Every row gives one point. The points of each table are mixes of a few directions, plus a little noise. Count the directions of each table, and those that both share. Where both have some left over, give the other angles between the two spaces (their principal angles), to ten degrees, smallest first.
In the rows, 100 means zero.

First (6 x 3):
100 97 96

107 166 195

100 98 96

94 47 23

101 107 111

98 85 79
Second (6 x 3):
89 98 109

125 107 79

117 105 85

55 87 137

37 82 153

176 122 37
Directions: first 1, second 1, shared 0; angles 70

First (6 x 6):
105 129 75 108 101 44

75 93 129 74 161 195

116 117 95 115 70 69

118 96 121 114 100 76

109 119 86 109 63 85

75 46 96 79 104 131
Second (6 x 6):
109 91 95 51 117 117

124 93 98 185 86 79

57 93 97 38 122 115

102 135 143 121 72 105

95 140 101 89 67 84

116 47 68 116 137 100
Directions: first 4, second 4, shared 2; angles 60, 90

First (9 x 8):
184 56 125 94 74 81 79 175

73 104 120 120 104 123 127 86

106 57 168 179 113 142 150 146

46 163 46 28 87 84 81 18

79 101 64 138 150 94 90 90

70 92 83 166 159 109 109 94

54 155 54 36 86 86 83 28

143 83 90 89 95 78 75 131

145 88 149 51 31 102 106 131
Second (8 x 8):
155 137 103 49 50 119 107 111

62 156 88 61 104 133 176 68

180 102 90 28 46 71 58 135

102 90 108 123 102 103 90 103

115 13 104 155 123 37 5 134

103 123 115 114 90 137 123 92

30 130 91 102 134 125 168 62

54 48 103 167 150 75 74 96
Directions: first 3, second 3, shared 1; angles 40, 50

First (9 x 11):
117 91 83 112 52 165 61 101 111 103 126

79 114 137 74 155 43 107 58 113 106 66

97 91 81 118 54 159 79 113 82 116 144

46 115 134 83 160 31 136 75 68 126 91

98 107 110 91 139 43 135 107 98 87 69

112 103 102 94 127 57 128 113 108 80 69

118 91 75 116 63 138 94 128 96 93 120

132 95 87 104 83 116 90 112 124 79 89

101 94 91 108 66 149 71 95 100 111 127
Second (9 x 11):
98 101 100 100 99 102 96 97 103 101 100

99 102 107 95 92 122 67 73 118 102 101

82 110 97 100 122 68 109 100 88 83 82

95 105 107 92 96 118 62 66 119 98 95

90 107 107 94 103 107 67 68 114 93 90

136 77 92 112 71 123 143 154 91 131 135

117 88 88 111 96 84 162 159 74 112 116

52 132 115 80 133 86 15 5 128 62 51

129 80 85 116 87 88 179 180 68 120 128
Directions: first 3, second 2, shared 1; angles 40

First (11 x 12):
149 108 34 126 88 74 101 151 87 120 108 82

140 127 105 88 120 81 112 102 122 127 70 124

54 142 161 28 158 112 107 105 61 62 19 65

108 104 166 142 64 141 84 74 110 95 102 161

95 66 66 75 60 110 136 40 125 99 125 73

81 108 120 135 129 79 91 63 105 104 107 98

74 59 60 92 123 70 81 117 120 116 153 101

144 120 49 120 113 60 105 125 100 128 97 85

112 132 97 78 129 82 116 103 88 102 61 73

70 68 105 101 12 183 106 100 57 39 114 68

74 62 136 110 106 113 58 119 128 110 145 172
Second (11 x 12):
75 89 117 178 133 79 84 68 98 118 124 90

71 103 95 79 103 116 117 132 70 6 95 46

77 91 112 127 104 126 91 32 79 101 122 118

110 102 117 80 115 128 116 157 96 66 76 104

69 122 106 73 130 55 78 68 88 151 74 77

90 115 119 87 152 36 102 165 132 116 58 53

142 118 100 127 115 107 84 195 70 131 69 113

157 91 86 85 63 94 106 103 152 164 107 156

95 112 64 76 58 116 89 77 60 78 111 86

77 98 100 64 86 105 96 8 101 120 112 117

137 60 86 126 45 136 138 95 154 53 153 135
Directions: first 6, second 6, shared 3; angles 30, 40, 80

First (11 x 18):
14 109 80 56 98 133 174 42 89 114 121 139 155 80 102 91 79 158

54 79 55 80 106 135 177 5 90 139 105 126 122 93 59 92 106 138

156 85 134 122 93 66 24 185 123 59 94 85 94 108 108 95 118 41

138 90 101 125 129 97 116 66 58 139 72 40 26 125 84 148 106 131

79 143 94 90 75 99 104 92 128 106 112 137 112 89 134 78 75 93

63 116 99 86 89 110 107 105 108 86 116 124 134 85 114 82 85 107

93 102 121 72 83 81 90 126 137 87 112 130 141 101 131 93 95 90

151 68 104 128 115 91 74 116 87 96 81 64 65 116 69 113 126 75

154 70 122 113 121 74 83 110 85 112 77 52 56 129 94 144 120 103

116 101 112 130 118 107 66 143 63 73 92 60 74 95 89 104 103 91

81 137 85 101 72 106 85 109 133 89 117 143 121 80 118 59 84 69
Second (8 x 18):
100 57 71 66 81 125 89 130 115 71 109 113 61 50 79 96 75 50

92 32 71 62 100 128 85 135 92 46 116 89 131 58 73 93 126 52

86 118 92 150 144 99 107 73 53 105 88 69 154 156 91 112 150 164

117 75 27 85 117 107 83 109 111 98 77 86 35 121 120 160 102 121

133 119 152 51 83 73 105 93 152 129 84 105 82 99 156 93 112 91

87 122 142 113 77 102 113 96 101 107 115 124 105 71 76 56 66 76

104 156 127 132 99 92 119 69 107 147 79 116 48 118 105 90 69 137

82 121 118 143 99 74 101 95 70 98 132 99 184 128 98 100 100 109
Directions: first 5, second 5, shared 1; angles 30, 50, 70, 80

First (11 x 20):
99 89 107 132 84 102 97 97 121 104 108 96 111 102 110 88 101 102 89 108

95 121 68 91 119 96 87 94 121 99 115 66 80 125 125 125 73 80 104 113

100 87 111 127 83 103 100 99 114 104 104 104 113 97 102 85 107 105 90
 103

101 107 96 79 110 99 102 103 85 96 94 103 93 98 93 108 101 99 107 95

97 88 101 146 82 101 92 94 139 106 117 86 112 112 121 88 94 97 85 114

98 94 103 123 90 101 97 98 119 103 108 94 107 104 110 93 98 99 92 107

99 99 96 110 98 99 96 97 112 102 107 92 101 106 108 100 95 97 97 105

109 118 105 5 134 99 121 115 11 88 59 141 81 68 47 120 122 115 130 66

97 90 102 137 85 101 94 95 132 105 114 89 110 109 117 89 95 97 88 112

98 92 102 130 86 101 95 96 124 103 110 92 108 106 114 91 97 98 90 109

108 115 105 19 128 99 119 113 22 89 65 136 86 72 54 116 120 113 126 70
Second (8 x 20):
104 76 135 120 75 103 116 104 85 101 87 136 127 73 77 74 130 123 94 87

105 87 129 88 89 101 120 107 61 98 77 143 119 68 66 87 132 125 105 78

96 128 83 74 118 82 117 90 81 89 95 112 100 93 98 144 106 106 122 82

98 102 89 114 101 102 88 97 125 103 113 77 94 117 118 100 84 88 94 114

105 88 106 89 102 114 86 112 95 105 96 91 86 106 93 76 93 93 92 109

105 97 108 75 106 105 103 108 72 99 86 113 95 89 80 94 108 105 104 92

94 110 88 121 98 90 102 88 124 98 114 91 107 109 120 119 94 97 101 103

94 112 62 118 112 103 66 93 157 107 132 36 73 148 147 109 53 64 89 135
Directions: first 2, second 3, shared 2

First (9 x 32):
117 99 98 91 82 84 116 88 88 102 98 92 80 101 94 122 104 99 117 91 110
 75 92 95 105 105 93 96 123 107 108 89

110 93 101 92 97 78 90 99 82 107 95 87 97 101 84 107 103 108 124 95 110
 84 100 91 107 99 85 106 117 105 107 95

111 89 103 89 101 69 78 101 74 111 92 81 103 101 76 105 104 113 134 96
 113 82 103 86 110 97 77 110 120 107 108 95

60 127 94 133 110 188 141 106 172 71 121 154 109 96 163 71 87 70 5 116
 60 163 99 137 71 106 161 77 34 79 74 119

77 85 110 103 148 87 22 132 84 113 91 86 155 100 73 56 98 126 114 116 98
 129 123 88 105 82 78 128 78 95 94 121

100 96 102 98 106 91 86 104 92 104 97 94 107 101 91 96 101 106 110 101
 103 99 103 95 103 97 92 106 102 101 101 101

119 96 99 89 83 78 110 89 84 105 96 88 82 101 90 121 104 102 124 91 112
 73 94 93 107 103 88 99 126 108 109 88

101 95 102 97 105 90 86 103 91 105 97 93 106 100 90 97 101 106 111 101
 104 97 103 95 104 97 91 106 104 102 102 101

105 119 91 108 67 136 170 78 134 82 113 126 61 99 139 125 97 71 61 92 90
 97 83 120 89 115 134 72 97 97 97 90
Second (10 x 32):
86 85 107 106 107 112 92 116 112 92 93 99 123 101 99 72 97 113 88 100 88
 123 100 106 93 110 112 114 82 102 120 114

119 120 86 92 89 120 127 91 79 109 95 97 88 76 124 145 77 59 86 96 116
 85 113 89 89 63 94 82 85 92 40 98

94 117 101 101 131 60 45 94 90 116 120 108 95 119 74 94 124 113 134 120
 107 92 106 94 123 93 68 96 128 92 90 87

55 89 110 121 144 138 56 137 130 91 98 113 161 100 107 34 92 117 61 118
 72 166 115 113 87 99 121 121 43 89 101 133

111 88 101 94 81 102 122 100 93 96 88 87 98 93 101 109 92 100 102 87 103
 92 96 97 95 105 105 105 101 108 112 102

88 80 102 109 82 160 148 120 128 77 81 101 126 81 134 81 71 90 44 86 79
 137 99 114 69 109 147 109 48 104 112 126

115 115 97 93 96 65 93 79 86 111 113 102 68 112 86 124 117 100 132 103
 114 68 93 94 118 101 78 87 140 101 97 78

111 99 99 89 110 73 71 101 68 117 94 83 105 96 80 112 99 102 130 102 117
 83 110 83 109 81 71 106 112 100 83 96

116 123 91 95 90 86 113 77 93 107 114 109 64 104 103 133 109 84 113 102
 112 72 95 98 110 94 88 79 126 96 80 80

106 85 107 100 70 84 132 86 120 85 104 102 73 119 93 96 119 121 112 86
 93 85 72 113 107 145 116 101 134 116 164 88
Directions: first 2, second 4, shared 2
